Each point is reached from the start by the listed moves, each made once or not at all, plus a little noise. Is the number of moves made odd or even? Then give how often each move was made.

Moves:
(1): [ 21.9  -3.7  25.1 -37.0]
(2): [ -7.9  33.6 -13.0 -13.9]
Start: [ -7.9 -24.2 -18.1  39.4]
Points:
[  5.4   5.9  -7.7 -12.6] => even (1, 1)
[ 14.5 -26.7   5.5   1.0] => odd (1, 0)
[-17.2  11.2 -29.1  29.6] => odd (0, 1)

Moves:
(1): [ 39.0 -19.2  -6.8  19.1 -31.7  -1.9]
(2): [ 15.8  42.8 -11.6  31.0  28.4  18.7]
(3): [ 22.4  -3.2  28.5 -11.1  17.0   4.9]
Start: [ -6.9 -21.2  18.9  -7.3 -11.5 -10.6]
Points:
[32.6 17.4 35.2 12.2 32.8 11.6] => even (0, 1, 1)
[ -6.2 -22.8  21.4  -7.2 -12.1  -9.6] => even (0, 0, 0)
[ 9.6 22.1  7.4 23.8 17.2  8.7] => odd (0, 1, 0)

Moves:
(1): [ 20.5   6.4  18.4 -26.8  12.9  11.5  11.9  -3.1]
(2): [ 16.9  33.4   6.3 -20.2 -27.3  -5.2  -7.1 -14.9]
(3): [ -7.3  -5.0  27.1  11.2 -14.1   7.8  14.1  -1.9]
(4): [25.8  5.3  6.7 18.9 -7.1 21.6 -1.4 19.2]
(5): [ 2.2 24.4 -6.5 13.3 31.0 10.5  8.7 18.6]
(6): [ -1.8  -2.6  13.2 -13.2   9.6  15.2 -25.8 -12.8]
Start: [ 14.3 -16.4   6.4  -7.3   7.9  22.8 -18.0 -17.5]
Points:
[ 32.5   5.2  45.8  21.1  26.9  78.8 -21.6   5.2] => even (0, 0, 1, 1, 1, 1)
[ 13.6   5.3  12.9  -7.0  48.3  49.6 -34.1 -13.0] => even (0, 0, 0, 0, 1, 1)
[ 13.6 -16.3   5.7  -7.6   8.2  22.1 -16.8 -17.5] => even (0, 0, 0, 0, 0, 0)

Moves:
(1): [ 24.8  -4.9 -20.4 -29.6 -14.1 -11.0   3.1  12.2   3.7]
(2): [-6.0 38.2  3.2  1.3 -0.5 12.1 14.1 -8.3  8.9]
(3): [ 24.4  -8.7   1.9   6.0   1.9   8.8 -17.5 -21.5 -18.9]
(4): [ 13.3   4.8 -18.5  29.8   8.9 -24.0 -12.9  -9.8  11.8]
(5): [-15.1  13.2   0.3 -22.7  20.5 -18.5 -24.7  -4.4 -20.1]
(6): [  7.1   4.4 -10.7 -14.8  11.3  22.1  -2.2  -5.6   7.3]
(7): [ 11.4  -2.3  14.3  -5.5   5.4 -12.6  22.2 -13.9   2.8]
(8): [ 19.5   2.7  20.3   1.7  20.2   4.7   3.0  21.4 -14.3]
Start: [-15.5  -4.3  -3.9   4.5   8.3 -20.5 -15.6   1.8   1.1]
Points:
[ 23.2  39.8  16.0  31.6  40.5 -37.2   7.5 -10.6  12.2] => even (0, 1, 0, 1, 0, 0, 1, 1)
[ 39.9   5.2 -51.3 -27.0  35.1 -45.0 -70.5 -28.4 -15.6] => odd (1, 0, 1, 1, 1, 1, 0, 0)
[ 23.2  31.5  -0.1 -21.0  13.5 -13.2   2.5  28.0  -0.7] => odd (1, 1, 0, 0, 0, 0, 0, 1)
[ -4.7  14.4   8.2 -27.7  62.4 -11.7 -39.0  14.7 -26.5] => odd (0, 0, 0, 0, 1, 1, 0, 1)

Moves:
(1): [ 14.0  16.1 -15.5   6.0   7.6 -24.0 -13.9 -24.0  25.2 -20.6 -10.8   9.5
  10.1 -10.5]
(2): [-10.8   9.5   3.0  17.8  -8.0   1.6  -7.8  11.2   8.8  19.5 -11.1  -1.0
  12.1   7.8]
(3): [ -5.6  11.9   5.9 -16.5  15.4  25.6  10.0  -4.9  -9.6  17.6  -6.0  19.5
   0.3   5.6]
(4): [ 21.3   0.5 -20.0  -0.9   6.2  -4.1   3.8  12.8  15.7  -3.8  20.9   6.6
  -3.2 -11.4]
(5): [ 12.3  24.1  11.0 -18.4  -0.3 -17.7  11.5 -20.3 -11.3   3.5  -5.9   2.5
  10.0   4.5]
(6): [  8.2  -3.8 -15.6 -24.0  -7.9   0.0  11.2   1.4  27.7 -28.2  -0.5  -9.2
  18.3   3.3]
(7): [-12.0  11.8  17.0 -13.7  11.6  -3.9  21.1 -28.9  20.4  14.1 -33.4 -15.8
   1.3   4.2]
(8): [  1.9  27.9   1.4   4.7  13.7  -2.1  -7.3   8.2  14.3   5.3 -26.9 -26.1
   8.4  -3.7]
(9): [-14.6  10.2   5.0  -3.6   0.3 -12.0  -2.4 -10.6   0.5  -8.6   0.4   0.5
  18.5   0.6]
(10): [ 20.1 -15.0   6.9  -2.6 -10.0 -30.7 -24.2   4.0  12.0   1.9  -8.6 -10.9
  25.6  -4.9]
(11): [-11.8  22.2 -24.0 -18.9 -14.3  -2.4  19.0 -12.4 -15.3 -20.5  12.9  -2.9
  -8.2 -21.9]
Start: [ -8.4  -8.7 -25.5 -18.2   0.5  -6.8 -31.8  18.8 -11.7  11.0  -5.1   4.0
 -27.7  -0.4]
Points:
[ 37.4  58.6 -62.2 -94.9   2.8 -39.6  -7.3   8.0  20.1 -13.8 -21.4 -14.9
  23.4 -29.0] => odd (0, 0, 1, 1, 1, 1, 0, 1, 0, 1, 1)
[-20.8   7.6 -22.0 -39.5  -2.9  -9.1  -8.0   3.6  48.1  16.5 -48.8 -22.9
   4.3  13.3] => odd (0, 1, 0, 0, 0, 1, 1, 0, 0, 0, 0)
[-15.2  45.9 -32.8 -34.8  -4.2 -15.6 -41.1  25.7   1.7  33.9 -46.2 -19.1
  11.1 -16.7] => odd (0, 1, 1, 0, 0, 0, 0, 1, 0, 1, 1)

Moves:
(1): [ -9.6  14.9  -3.2   4.4  11.8   6.2  -4.6 -24.9   3.0   1.6  -0.1   7.4
 -16.4  15.3  -9.1  -0.3]
(2): [  0.7  -1.7  -4.1 -21.0  21.3  -1.1  -4.9   2.0  12.2  -2.9   1.3 -14.5
  -9.7   9.3  -5.3  -4.0]
(3): [ 7.4 19.8  4.3  2.7 -0.9 -0.8  2.8 -4.4  3.1 13.2 11.7  8.8 -4.5 13.4
  6.6  8.9]
(4): [ -7.2  15.0  -1.3   3.6   2.8 -10.8  -9.8  -7.4   1.0  -0.1  -5.0  -8.8
   6.9   6.6  -6.7  -2.2]
(5): [ -0.2  -3.9   6.8  -1.1   9.6 -20.1  -2.5   8.9  -2.2  16.9   1.9  -6.6
  -5.8 -10.0   7.6   7.4]
(6): [-11.1  11.6  19.7  -7.0   3.1  -2.8  -0.4   7.6   6.3 -18.0 -11.2  -4.6
 -10.3  11.1  12.4   7.2]
(7): [ -4.6  -2.8   8.9  -6.7   0.6  -7.9  10.4 -10.5 -10.3   1.1  -0.8  -7.5
   9.6  14.2   8.6   7.0]
(8): [ 2.7 14.7 -3.8  8.4 12.9 -8.9 10.0  9.0 -7.6 13.1 15.9 -6.6  3.4 15.7
  0.5 -1.4]
(9): [ 0.8  4.3 -0.3  6.8 -7.4  8.8 -5.4 15.4 16.6 -7.1  7.3 -2.2 -7.6  2.1
 -3.1 -3.0]
(10): [  5.3 -10.7   7.2  -5.8   6.1  -1.8   0.4  -0.9  11.1  -3.7   7.4  15.2
   2.8   5.6   0.1   5.6]
(11): [ 19.9   8.8 -13.6  15.7   7.4  17.6 -16.4   4.3  11.1  11.2 -12.4  -2.6
   1.7   1.7  18.5   3.2]
(12): [ 20.9   9.3  11.7  20.3  10.5  -8.6 -21.7  10.3 -13.0  12.6  -6.7   4.0
 -25.1   9.2  -2.7   7.0]
(13): [26.3  0.9  0.7 16.3 -8.0 -6.6  1.6 -2.3 14.1 -0.2  5.9 10.6 10.8  0.8
 -6.2 -2.6]
(14): [-2.4 -6.8  7.1  1.5  0.3  7.1  3.5 13.6  2.2  5.7 -5.2 14.8 -3.4 14.6
  3.1 -6.8]
Start: [ -2.9   8.8 -14.0  -3.0   6.6  -8.7   6.3  10.5   5.5   5.7  -4.3   5.6
 -13.3  -8.6   0.0  -6.9]
Points:
[ -3.4  87.9  -5.6  26.0  43.7  -2.2  -9.4   8.1  23.3  32.6 -11.9  12.9
 -37.1  69.7  26.7   1.8] => odd (1, 0, 1, 1, 0, 1, 0, 1, 0, 0, 1, 0, 0, 1)
[ 23.5  67.8  -7.6  38.6  35.1  -6.5 -19.6  11.4  60.6   1.6   3.4  14.4
 -21.2  50.4   6.1  -0.8] => even (1, 0, 0, 1, 0, 1, 0, 1, 1, 1, 1, 0, 1, 0)
[ -9.9  45.7   9.0   6.9  39.3 -18.7 -21.8   4.5  41.9   5.7 -16.8  -3.4
 -31.9  36.7  29.8  17.9] => even (1, 0, 0, 1, 1, 1, 1, 0, 1, 1, 1, 0, 0, 0)
[ 42.8  31.3  41.7  -6.0  48.5 -58.3  -9.3  20.2  27.8  25.4   4.1  10.2
 -45.4  45.4  21.8  29.1] => even (0, 1, 1, 0, 1, 1, 1, 0, 0, 1, 0, 1, 1, 0)
[ 29.0  48.3 -15.0  46.4  49.9   4.6 -22.7  23.2   1.5  49.1 -12.6  22.2
 -54.1  47.1  10.3  -5.5] => odd (1, 0, 0, 0, 0, 0, 0, 1, 0, 0, 1, 1, 0, 1)
[ 58.9  68.4  13.8  50.0  20.5 -14.1 -41.4  32.7  56.1  13.6  -8.1  26.3
 -38.7  41.1  18.0  17.0] => even (0, 0, 1, 1, 0, 1, 0, 0, 1, 1, 1, 1, 1, 0)
[ 65.9  17.1   6.1  25.3  66.3 -37.4 -12.3  45.6  23.8  60.5   2.8  12.6
 -29.2  52.0  24.4   8.8] => odd (0, 1, 0, 0, 1, 0, 1, 1, 0, 1, 1, 1, 1, 1)

Moves:
(1): [  6.3  -3.3   6.3  13.5  -8.3  -1.7   7.2  14.0   2.1  -4.4  10.8  11.4
 -13.9  11.7   8.7  -6.1 -10.7  -5.0]
(2): [ -0.3   1.4  -1.9   1.2  -2.1  12.0   7.9   3.0  10.5 -11.0   3.0  19.2
  -1.7  -8.7   7.6   4.0  -1.1 -17.0]
(3): [ 24.8 -12.5  -6.5  11.1  -2.7  10.8  12.4  -8.6 -15.1  -1.2 -20.0  -4.2
  10.4  -6.0  -2.4   9.0   4.0  -4.2]
(4): [ -5.1  -1.9  -0.4  15.0  -3.1  -1.4  -4.5  -6.0  -3.8  13.3 -16.6  17.8
  -5.5   6.9   3.7  -6.9   6.1  -1.0]
(5): [ -5.7   4.5  21.5   8.1  -0.2  -0.5  25.3  -9.9  15.2   4.4   4.6  -8.2
 -18.9 -35.8  -0.8 -11.0  16.6  19.2]
(6): [ -3.0 -17.2   8.6   3.0   4.7  13.6  -8.7  14.4  -9.1 -11.4  -9.5  22.2
  19.3  28.0  11.0 -34.2  11.6   8.6]
(7): [ 21.4  23.4   5.2  15.0  -1.9  -4.3  -7.5  -4.7  -8.9   5.4  -1.6  -4.6
  19.8  -0.7 -17.1   1.1  19.6 -12.0]
(8): [  4.3  -5.8  -1.1 -21.5 -10.2  -1.9 -15.3   7.7   6.0   3.3  15.4  -2.4
  -6.8 -12.2  -2.2  -3.4  -8.8  -5.7]
(9): [ -2.1   8.7 -17.5  -0.9  -1.9   5.5  -6.5   5.4   8.5  -3.1   2.0   1.9
  -3.7  -4.6   8.0  -5.0  -1.4 -17.4]
(10): [ 15.2 -12.6 -14.8  -1.9  17.2 -21.2 -16.8   7.1   6.1   9.2  24.2  14.7
   7.7  35.8  27.4 -10.3   9.9  -6.2]
(11): [ -2.0   7.8  -2.1   7.2  -8.1   3.9   2.8  11.4   8.1  -9.5  13.6  -1.5
  -6.4 -20.1  12.5   5.0  -4.1  11.2]
(12): [ 12.1   1.7 -15.7 -14.6  15.6 -21.9  32.1  -0.3 -11.3 -10.0  17.4  37.7
 -17.9  13.7   9.2  18.6   1.0  17.4]
(13): [ 24.9  10.8  12.9  -7.1  29.0  15.0   6.6  18.1  -9.6  -3.6   2.0  27.2
 -17.7  -7.3  22.9  -8.0  -1.4  19.7]
(14): [ 13.1 -11.5   0.0  11.9  -6.7  -4.2  -0.8  10.9  39.1 -14.7  -1.3   4.1
 -15.3  -1.6   2.2  -0.3 -12.9 -12.8]
(15): [-16.5  -0.9  -5.8   8.9  -3.3  15.6  -6.3  -8.5  -1.4  15.6  -8.4  -7.7
   9.3   6.0  -2.8  -9.6  17.0   7.9]
(16): [ -3.5 -11.8   0.9   6.4   3.0  -1.2   3.3  -4.8  -4.6   2.6  -9.5  -7.4
 -20.2   5.2  -9.8   4.7   7.3  -9.5]
(17): [-20.5  -1.8  -2.0  -3.3  10.8  -3.2 -10.3   7.5   1.8  13.9  19.9  -0.1
  -1.9 -17.3 -21.2   1.9 -16.0  -8.4]
(18): [ -9.3  18.5   6.6   2.0  -9.6 -21.6   1.1  41.3  23.9  22.2  13.1   2.0
  22.3  21.9   1.7   4.5  10.5  -9.1]
Start: [ -1.7 -11.5   6.5  16.8 -23.7  -7.9  12.6 -12.3  10.8  -5.1  -6.9 -13.5
  17.4 -19.9   4.5   3.4   7.0 -17.1]
Points:
[ 24.0  25.6  13.8  59.2   0.0 -34.3  31.6  61.6  44.8  33.3  28.4  72.9
  -5.2  13.3  13.4  -0.6  21.1 -19.8] => odd (1, 0, 0, 1, 0, 0, 1, 0, 0, 0, 0, 1, 1, 1, 1, 0, 1, 1)
[ 16.0  -9.3  -4.0  59.9  -0.9 -38.5  -4.8  94.9  81.5  20.8  48.9  57.4
 -37.5  10.4  59.8 -16.6  -6.3 -55.9] => even (1, 0, 0, 1, 0, 0, 0, 0, 1, 1, 1, 0, 1, 1, 0, 1, 1, 1)
[ 17.7 -44.7 -34.9  55.6 -20.1  -5.3  -7.8  15.7  53.9  10.1  19.3   9.0
  10.1   6.1  25.2 -16.0  -3.3 -64.1] => odd (1, 0, 1, 0, 0, 0, 0, 0, 1, 1, 0, 0, 0, 1, 1, 0, 1, 0)
[  9.9 -23.7  43.3  47.8 -17.6  -2.8  25.5  35.4  64.2   1.2  30.7  28.2
 -90.2 -91.1  21.7 -22.0 -15.9  -9.2] => odd (1, 0, 0, 1, 1, 0, 0, 1, 0, 0, 1, 0, 1, 1, 0, 1, 1, 0)
